Each row is a point. Before rounding, the points of a table are all equally far from one centre. They may lie mostly on one side of it. Where is the centre, to within rounding?

Points (8 x 2)
[-25 39]
[9 49]
[-41 10]
[44 -16]
[-18 43]
[-1 -40]
[15 48]
[-16 45]
Centre: [4 5]

Points (12 x 6)
[-57 36 -6 5 -14 -54]
[20 17 25 -34 46 17]
[56 12 -14 -18 37 15]
[-9 65 16 -19 11 3]
[-61 -8 36 -10 21 -37]
[-26 63 -1 -21 -10 -43]
[-42 22 17 -16 -9 38]
[-63 29 -36 -2 8 -47]
[-48 -22 -46 35 -22 4]
[27 50 -33 30 30 -15]
[-31 -34 44 38 7 -18]
[-16 -6 -1 61 12 24]
Centre: [-3 -4 -9 -3 3 -18]

Points (16 x 11)
[10 -32 -17 -32 -74 27 4 -21 -19 43 -23]
[-15 -21 9 -47 -60 33 -9 -10 -20 -28 -24]
[4 -36 11 -54 -14 -39 -49 10 -4 1 -44]
[-25 -56 -13 -14 -69 9 -7 -1 -4 15 -59]
[-2 -39 24 23 -67 34 -4 -7 -20 33 -53]
[-60 -22 -18 -6 -16 31 -42 -27 -3 11 -42]
[-62 -41 13 -25 10 37 0 14 -34 28 -37]
[3 -3 15 -25 -12 -20 13 -25 -52 -48 -7]
[31 -35 7 1 -33 10 -44 -18 13 -22 -62]
[-5 -43 14 -25 -22 -5 27 -14 12 23 -78]
[-11 -8 5 4 -78 -23 21 7 -43 53 -23]
[-30 -41 13 -13 -32 -20 -51 -8 -47 -15 -41]
[24 -39 31 -48 -31 -16 -1 19 -19 54 16]
[19 -17 36 -33 -55 20 -33 -8 -16 -19 -44]
[-5 -2 26 14 -57 -8 48 40 3 48 -32]
[37 -31 -31 -2 -35 -13 -47 40 -63 -7 -26]
Centre: [1 -10 -6 2 -10 2 -4 14 -12 12 -16]

Points (21 x 18)
[5 16 8 -26 -29 13 -18 21 48 -40 -42 -6 -3 -2 -19 -12 20 -44]
[-28 26 -11 -61 10 10 -21 36 51 -17 8 -44 -17 23 -27 2 40 -1]
[14 14 10 -33 -8 -4 -30 10 45 3 -16 1 -27 -29 -26 9 8 12]
[-18 67 18 -26 70 2 -38 29 -13 15 9 63 10 -12 -42 -12 5 -17]
[18 -1 4 -31 10 2 -56 59 42 -31 19 1 24 -11 -25 52 42 8]
[-3 27 14 -73 38 6 -81 16 -2 -38 38 -20 -22 14 -54 3 20 -76]
[3 3 10 -18 35 6 -10 69 1 12 -7 13 34 -59 -11 -26 39 -12]
[-7 9 -16 -74 39 26 -26 64 17 -3 -44 9 -8 29 -49 -17 29 -11]
[-9 24 7 -80 8 -8 -40 23 6 -42 -32 0 5 -28 -60 35 6 11]
[0 10 -25 -91 88 25 -29 -8 15 -51 -6 -14 22 -16 -17 -10 21 -13]
[6 25 -33 -2 24 16 -41 53 14 -36 19 28 19 -21 -28 12 -4 4]
[-40 27 27 -39 16 18 -41 -9 49 -54 4 -14 3 32 -34 -17 60 -37]
[-15 47 38 -24 28 16 -26 13 16 -20 -43 -8 28 -35 5 -37 46 2]
[-19 -7 -37 -51 18 0 -48 12 29 -3 -39 2 1 -13 -52 13 18 -14]
[7 17 27 -80 44 55 -35 57 28 -60 11 -33 2 -8 -40 18 6 -29]
[-23 0 43 -47 0 4 -15 17 23 -17 -30 4 -24 -12 -53 -21 46 15]
[-4 -1 19 -42 29 -3 -75 -13 14 15 -2 30 15 -29 -31 -29 31 -44]
[-18 24 -12 -67 58 13 -38 67 -8 -24 0 -57 -18 -9 -50 -6 19 -67]
[11 48 8 -14 30 16 -63 12 12 -28 -28 23 11 -5 -40 12 -16 23]
[15 28 22 -56 78 -52 -30 23 -13 -7 -44 11 -15 -34 20 20 31 3]
[12 27 16 -69 25 13 -26 54 18 -47 -44 22 8 -18 -20 -48 10 -40]
Centre: [14 23 20 -33 48 -4 -10 18 -5 -21 0 -5 10 8 -28 14 32 -35]

Points (29 x 24)
[-46 -6 -35 17 2 11 -13 -22 9 25 -13 -66 22 19 -21 5 -8 31 22 79 54 26 16 12]
[-42 -15 6 7 4 2 -1 15 34 26 -17 -51 26 14 5 34 -3 23 28 92 39 25 35 22]
[-11 -46 -30 -4 19 29 -17 4 -7 -11 -27 -48 77 -16 -17 24 -18 38 -6 91 63 33 19 2]
[-37 -18 22 35 12 7 -35 10 17 -25 -50 -67 -5 -13 15 25 -4 29 6 83 42 25 35 23]
[-41 -18 -4 35 -46 -16 -38 -15 16 12 -61 -77 -10 16 7 39 -10 11 9 30 13 1 6 -19]
[-28 11 -33 -5 -4 14 4 -18 5 -7 -26 -46 40 30 -19 34 13 16 18 57 19 19 46 45]
[1 -21 -10 27 26 25 -25 8 16 3 -27 -59 21 -38 26 22 5 32 -10 79 52 29 42 30]
[-12 -32 -11 20 -30 17 -34 -9 46 27 -19 -64 60 -2 7 18 18 27 26 34 38 30 12 -5]
[-4 -29 -11 8 22 23 -20 -5 5 32 -43 -38 21 14 2 13 10 40 19 84 68 -4 -5 32]
[-26 -5 -9 20 -13 -45 -45 -18 14 11 -28 -38 17 19 -5 21 13 20 12 88 66 67 -3 6]
[-16 -26 -18 13 -9 14 -38 13 16 -6 -36 -76 34 -1 10 3 -32 39 19 87 59 10 51 3]
[-14 -24 13 0 33 21 -37 7 33 21 16 -17 11 -8 -7 24 8 29 5 99 26 5 44 8]
[-8 -1 -33 11 16 8 -25 -4 -2 20 -21 -60 -1 8 12 -8 18 35 -15 68 60 47 57 1]
[-10 -19 18 4 -1 16 -30 -25 40 25 -9 -39 28 28 -9 32 12 28 3 63 31 -1 54 8]
[-38 -12 -17 7 8 -2 -33 5 32 4 -8 -74 13 8 1 21 -2 44 14 62 59 14 9 26]
[-7 -4 -1 41 17 32 -8 -19 21 -8 -21 -60 28 31 18 35 18 10 14 67 58 17 29 11]
[-20 -32 -15 26 -1 26 -12 -2 18 14 -21 -74 4 24 17 -5 -4 32 10 65 79 34 -7 3]
[3 -16 -32 21 -14 -4 -17 -26 7 10 -47 -41 -14 12 14 12 -28 30 46 90 53 33 32 7]
[-14 22 -7 -3 29 12 -18 -2 -1 26 -60 -43 45 -2 7 33 -31 29 22 66 50 29 30 18]
[-26 -13 -1 10 12 -7 -49 -13 22 -20 -15 -72 -4 16 0 49 -27 27 26 56 47 36 0 -7]
[-35 -16 -15 23 -14 15 -15 -9 26 49 -29 -49 27 11 39 12 -33 32 29 92 45 36 16 -15]
[-31 -3 -16 5 2 -7 -42 -33 -18 9 -12 -63 23 -31 -2 25 -43 37 -3 70 41 -14 9 17]
[-8 -4 -21 9 0 7 -2 -17 1 -6 -11 -58 4 2 34 45 22 40 6 84 29 15 44 -11]
[-26 -3 13 17 -3 -16 -13 -21 4 15 -9 -62 38 10 2 39 0 31 -1 102 36 18 10 25]
[-7 -1 -41 -2 -9 -13 -42 -6 30 33 -58 -72 15 14 19 42 -1 34 -4 69 34 5 18 -6]
[-30 -38 -20 23 -6 24 -40 -16 42 16 -28 -28 26 39 -7 9 -15 35 43 73 71 20 4 8]
[-31 -47 -14 27 7 2 -31 -25 9 19 -25 -63 56 60 5 22 -13 24 -7 98 36 -2 0 0]
[-27 -20 -27 10 9 35 -34 -12 18 18 -14 -53 12 19 -30 25 4 64 -10 63 38 23 30 -4]
[-41 -26 -14 15 -24 38 -6 -23 30 14 -37 -66 20 9 0 17 -8 16 35 77 51 2 1 5]
Centre: [-18 -28 -21 17 -6 -1 -26 12 -4 -8 -30 1 24 5 10 2 -15 -9 -15 50 13 18 5 -8]

Points (30 x 24)
[-3 -31 -64 -33 62 21 36 -6 -12 -9 -21 -41 17 6 14 2 -55 -3 -29 -16 -8 -16 44 1]
[23 47 -41 -11 42 45 -8 4 -29 -22 15 -58 -2 19 -7 -6 -53 -8 11 21 -19 -15 50 -26]
[15 31 -47 -26 53 30 10 -11 -39 -38 4 -28 5 32 36 -1 -54 -35 27 6 -10 -36 47 -5]
[-6 -1 -72 -10 53 -11 19 45 -2 -19 11 -41 -4 25 28 -23 -7 -11 0 25 -30 -30 56 -4]
[16 -37 -34 -14 32 45 6 -11 -25 -6 14 -49 -20 11 6 13 -71 6 11 37 -23 -40 78 -1]
[8 2 -60 -27 59 16 -11 15 -41 -28 -16 -12 -19 6 24 -1 -33 -40 47 32 21 -6 63 -4]
[-6 -9 -46 -16 61 31 23 14 -10 -27 -22 -38 9 21 37 -12 -61 -8 9 6 -30 -7 86 -21]
[-6 6 -38 -28 64 1 26 5 -17 -37 -16 12 13 -10 15 9 -51 -3 0 25 -2 -26 81 -12]
[37 -13 -44 -19 31 6 18 4 -18 -32 0 -28 7 25 53 -30 -42 -30 2 1 -25 -50 55 -5]
[36 -7 -29 -44 47 37 6 24 -15 -21 -4 -22 3 -10 42 -5 -60 -15 -3 -6 -29 -36 59 -6]
[-13 -29 -31 -9 49 27 48 -5 -16 -52 -11 -37 8 15 20 7 -66 4 22 -25 -12 -28 37 9]
[-42 1 -58 0 67 3 6 14 10 -38 6 -16 -15 35 27 -16 -27 -38 3 49 -2 -34 56 -25]
[21 1 -58 -12 50 36 40 11 -31 -13 -11 -60 -16 43 13 -8 -32 -1 32 15 -19 -31 43 0]
[-6 -22 -63 -39 22 -31 18 -4 -71 -36 -16 -36 -33 12 29 -8 -44 -23 -16 14 -38 -38 31 -13]
[-17 -30 -37 -49 57 26 14 4 -43 -41 -6 -49 -33 21 45 0 -43 -25 7 -7 1 -22 48 -14]
[-24 2 -13 -28 61 46 5 -12 -26 -17 8 -57 3 10 20 -35 -33 -7 23 23 -20 -28 78 23]
[4 -5 -66 -31 60 34 1 20 -42 -33 -15 -25 0 28 45 -19 -78 -27 1 33 -14 -16 35 -30]
[-24 9 -54 -20 65 11 1 30 -23 -5 10 -45 23 0 16 -4 -66 -27 -26 27 -22 -28 57 -6]
[9 -37 -48 -27 43 -19 10 11 -29 -28 -5 -53 -12 12 7 1 -22 -27 -4 21 -39 -41 63 -6]
[12 0 -90 0 63 9 23 8 -50 -38 2 -50 17 2 38 -13 -34 -6 18 5 -11 -12 47 -18]
[-14 7 -38 -27 25 28 33 10 -16 -36 9 -37 -9 40 39 10 -54 -24 -5 26 -45 -6 92 22]
[-10 -9 -38 -18 52 21 -5 -5 -33 -26 -11 -65 -22 15 5 1 -55 -23 13 31 -28 -21 84 -28]
[15 -23 -68 -19 68 32 49 28 -6 -32 0 -26 -3 11 40 -34 -75 -22 -12 24 -19 -5 54 -13]
[-9 4 -28 -14 69 18 12 42 -25 -31 4 -32 13 7 23 -17 -52 -17 -2 26 -40 -58 47 -13]
[34 11 -53 -24 47 37 -1 -1 -13 -26 -7 -43 24 14 27 -4 -22 8 6 18 1 -32 43 -6]
[24 1 -50 -20 30 48 19 2 -46 -40 3 -57 -11 33 25 -15 -31 -29 2 25 -23 -48 46 -25]
[30 -1 -80 -28 41 11 14 25 -21 -22 4 -42 15 18 54 -7 -11 -14 18 14 -14 7 23 -27]
[-30 21 -54 -15 76 22 13 14 -25 -19 2 -65 -19 0 58 18 -21 -32 -4 2 -13 31 54 -37]
[15 -12 -56 0 81 11 -1 38 -27 -16 16 -41 -3 14 40 -16 -39 -4 -3 -6 -18 -40 54 -16]
[2 -23 -55 -20 19 14 7 -5 14 -34 31 -37 4 19 38 -8 -73 -35 -1 37 -18 -15 54 -39]
Centre: [-12 -7 -30 21 29 28 11 -14 -28 -6 8 1 -34 -10 25 -12 -28 -17 -9 19 -33 13 15 4]
